Each row is a point. The points of each table are mixes of a few directions, plus a little noise. Count the directions of each table, and those that both share. Where both have some left over, give the other angles between the two spaces (their principal angles), to ten degrees, smallest first.

First (5 x 3):
[[ -0.1  -5.1  -1.0]
 [  0.1   8.9   1.8]
 [  0.0   0.3   0.1]
 [  0.2   6.8   1.4]
 [ -0.2 -10.9  -2.1]]
Second (4 x 3):
[[-7.1 -0.7  4.2]
 [ 9.9  1.0 -5.8]
 [-4.0 -0.4  2.3]
 [ 1.1  0.1 -0.7]]
Directions: first 1, second 1, shared 0; angles 90

First (9 x 8):
[[ -3.1  -1.6   2.7   6.2  -2.5  -0.3   3.3  -2.7]
 [  4.9   2.6  -4.3  -9.9   3.9   0.5  -5.3   4.4]
 [ -4.2  -2.1   3.6   8.3  -3.3  -0.4   4.4  -3.6]
 [  3.7   2.0  -3.2  -7.4   3.0   0.4  -3.8   3.2]
 [  6.4   3.2  -5.4 -12.5   5.0   0.7  -6.7   5.5]
 [ -0.5  -0.3   0.5   1.3  -0.4  -0.1   0.6  -0.5]
 [ -1.6  -0.7   1.3   3.0  -1.2  -0.1   1.6  -1.3]
 [ -7.0  -3.6   6.0  13.9  -5.5  -0.7   7.3  -6.0]
 [  1.3   0.7  -1.1  -2.7   1.3   0.1  -1.5   1.2]]
Second (7 x 8):
[[ 1.7 -3.1  1.2 -2.0  1.3  1.1  2.3 -2.4]
 [ 7.7  1.1 -1.9  5.3 -3.7  4.6 -5.7  1.4]
 [ 3.9 -4.7 -5.0  1.0 -4.8 -0.2 -0.3 -1.7]
 [-6.6 11.5  3.9 -1.5 -3.8 -0.2  2.7  9.9]
 [-3.1 -4.6  6.5  3.1 12.2 -7.8 -1.5  4.6]
 [-3.7  0.6 -4.2 -3.4 -1.6  0.4  1.0 -7.2]
 [ 0.0 -0.7 -0.5 -2.5  0.3  2.1  1.4 -4.7]]
Directions: first 1, second 5, shared 0; angles 80

First (8 x 12):
[[ 0.4 -1.5  5.5  0.9 -9.7  1.7  3.5  1.7  8.1 -2.6 -5.1  0.9]
 [-0.3  2.6 -4.1 -3.2  8.1  4.6 -6.7 -3.6 -9.8  1.0 -0.6 -0.2]
 [-3.1  2.5  2.2  3.0 -7.0 -2.6  6.3 -0.4 10.9 -4.0 -1.3  4.2]
 [-3.3  1.7  1.1  3.8 -6.2 -5.2  7.1  0.3 11.0 -3.9  0.9  3.7]
 [ 3.2 -1.8 -1.7 -1.7  7.1  0.3 -3.8  0.7 -8.5  5.3  3.5 -3.0]
 [ 4.3  1.2  1.2 -1.8  5.1  3.6 -2.5 -1.2 -5.5  6.4  1.3  0.3]
 [-5.3 -2.5 -3.5  0.7 -3.5 -3.3 -0.1  1.2  2.0 -8.0 -1.6 -2.3]
 [ 3.8 -2.6 -0.7 -1.8  6.0  0.9 -3.8  1.3 -8.2  5.6  2.9 -3.6]]
Second (8 x 12):
[[ 8.0 -2.2  6.9 -5.6 -1.4 13.5 -7.0 -0.2 -7.5  6.0 -9.0 -2.4]
 [-5.6  1.6 -5.0  4.0  1.1 -9.7  5.0  0.2  5.4 -4.2  6.2  1.8]
 [ 6.1 -1.7  5.2 -4.4 -1.1 10.4 -5.6 -0.2 -5.8  4.5 -6.9 -1.9]
 [-2.2  0.6 -1.7  1.3  0.3 -3.3  1.8  0.1  1.9 -1.4  2.2  0.6]
 [-5.3  1.6 -4.4  3.7  0.9 -8.8  4.4  0.0  4.9 -3.7  5.8  1.8]
 [-5.0  1.6 -4.2  3.5  0.9 -8.4  4.4  0.1  4.7 -3.5  5.8  1.4]
 [ 3.7 -0.9  3.1 -2.8 -0.6  6.4 -3.3 -0.2 -3.5  2.7 -4.4 -1.3]
 [-0.1  0.1  0.0  0.1  0.0 -0.3  0.2  0.0  0.3 -0.1  0.2  0.0]]
Directions: first 4, second 1, shared 1

First (11 x 20):
[[ -3.0   2.9   1.1  -2.1  -2.6  -0.1   0.5  -0.8  -0.8  -3.5   5.8  -1.3
    5.0   0.7   2.6  -5.8  -4.8   3.6   4.6   2.8]
 [  3.4  -5.7   5.3   1.4   4.4   1.4   5.4  -3.0   1.2   5.2  -4.7   1.6
   -9.3  -1.7  -6.3  10.9   6.9  -7.1  -7.7   0.0]
 [  2.7  -0.6   3.1   3.1  -1.8  -0.3  -4.0   6.2   1.5   5.5 -11.9   1.0
    2.7  -1.3   1.1  -0.2   5.4   0.1  -2.7  -5.4]
 [ -1.0   1.2  -3.4  -6.3   0.0   8.0   9.6  -7.6   6.5  -5.0  11.1   9.9
   -2.2   3.1  -5.3  -1.8  -3.8   4.0   4.3   2.8]
 [  5.3   2.8  -5.8  -3.5   1.1   1.3   6.0  -2.4   6.3  -2.8   2.9   4.9
   -1.2   1.4  -7.6  -4.2  -0.1   2.8  -0.3   2.4]
 [ -1.5   1.1  -0.6   3.8  -0.8  -6.7  -8.9   5.2  -6.6   0.0  -3.3  -8.5
    3.9  -1.3   6.2  -1.8  -1.3  -1.1   0.0  -1.0]
 [ -2.9   2.4  -2.4   1.8  -0.2  -6.5  -7.0   2.3  -7.5  -3.6   3.7  -9.0
    3.3  -0.5   5.9  -2.7  -4.1  -0.1   2.1   1.6]
 [  0.7   2.4  -2.8   1.6   3.0   0.1  -3.8   1.9  -4.7  -3.8   0.0   3.7
   -2.3   0.3   0.1   5.5   4.1   2.8   0.4  -7.8]
 [ -0.8  -6.3   0.7   1.7  -0.5   3.9  -0.3   0.0   3.5   7.2  -7.1   2.9
   -3.0  -0.5   0.8   4.9   2.2  -5.1  -2.9  -1.4]
 [ -3.6  -2.7  -4.0   3.2  -0.9  -6.4  -7.3   1.2  -4.9   1.9   0.1 -11.0
    1.6  -0.9   6.7  -1.5  -5.2  -5.7  -0.4   4.8]
 [  0.9   2.5   8.2  -4.7  -1.7   5.5   9.5  -3.5   4.9  -1.6   3.9   6.7
    2.1   0.8  -4.6  -3.2   0.3   5.4   2.3   1.6]]
Second (11 x 20):
[[  2.9   2.4  13.2  -3.6   0.1   0.4  11.0  -3.8   2.2  -0.8   3.6  -0.5
    0.8  -1.3  -6.7  -2.0   1.7   2.3  -1.6   5.2]
 [ -8.0  -6.5   1.0   6.2   1.8  -0.2 -10.6   2.1 -10.2   3.0  -3.2  -3.4
   -4.1  -1.2  10.7  12.6   1.8  -6.6  -0.4  -6.7]
 [  0.4   3.9  -7.9   1.8   0.6  -0.3  -7.9   4.9  -3.1  -4.1  -2.0   4.1
    1.5   1.3   2.9   0.1   1.8   4.9   2.8  -8.9]
 [ -0.8  -2.9  -9.2   0.7  -1.0  -0.2  -3.3   0.2   2.8   2.4  -1.5  -0.9
   -0.5   1.0   1.9  -1.9  -3.5  -3.4   0.1   2.1]
 [ -0.9  -3.3   9.3  -1.2   0.0   0.3   6.6  -4.1   1.0   3.2   1.8  -3.7
   -1.6  -1.5  -2.0   1.6  -0.5  -4.0  -2.5   6.5]
 [  1.9  -0.2  -9.0  -1.3  -1.5  -0.1   0.1  -0.2   5.7   1.0  -0.4   0.5
    1.0   1.3  -1.7  -5.8  -3.6  -0.6   0.4   3.6]
 [  1.5  -0.4  -7.3  -1.2  -1.3  -0.1   0.4  -0.4   4.9   1.0  -0.3   0.2
    0.8   1.1  -1.5  -4.9  -3.1  -0.8   0.2   3.4]
 [  0.1  -1.5 -10.1   0.3  -1.1  -0.2  -3.2   0.7   3.4   1.5  -1.4   0.0
    0.2   1.2   1.1  -3.2  -3.3  -1.9   0.5   1.5]
 [  1.1   1.7 -12.0   0.6  -0.7  -0.3  -5.8   3.1   1.7  -1.5  -1.9   2.7
    1.4   1.8   1.4  -3.5  -1.5   2.1   2.0  -3.4]
 [  2.1   9.0  18.4  -0.6   2.9   0.2   3.7   2.0  -8.8  -8.1   2.5   4.4
    1.9  -1.7  -2.8   5.0   9.5  10.8   1.3 -10.0]
 [ -0.4  -2.2  13.6  -1.8   0.3   0.4   8.9  -4.7   0.4   2.4   2.7  -3.5
   -1.4  -1.9  -3.3   1.9   0.7  -2.9  -2.7   6.6]]
Directions: first 6, second 3, shared 3
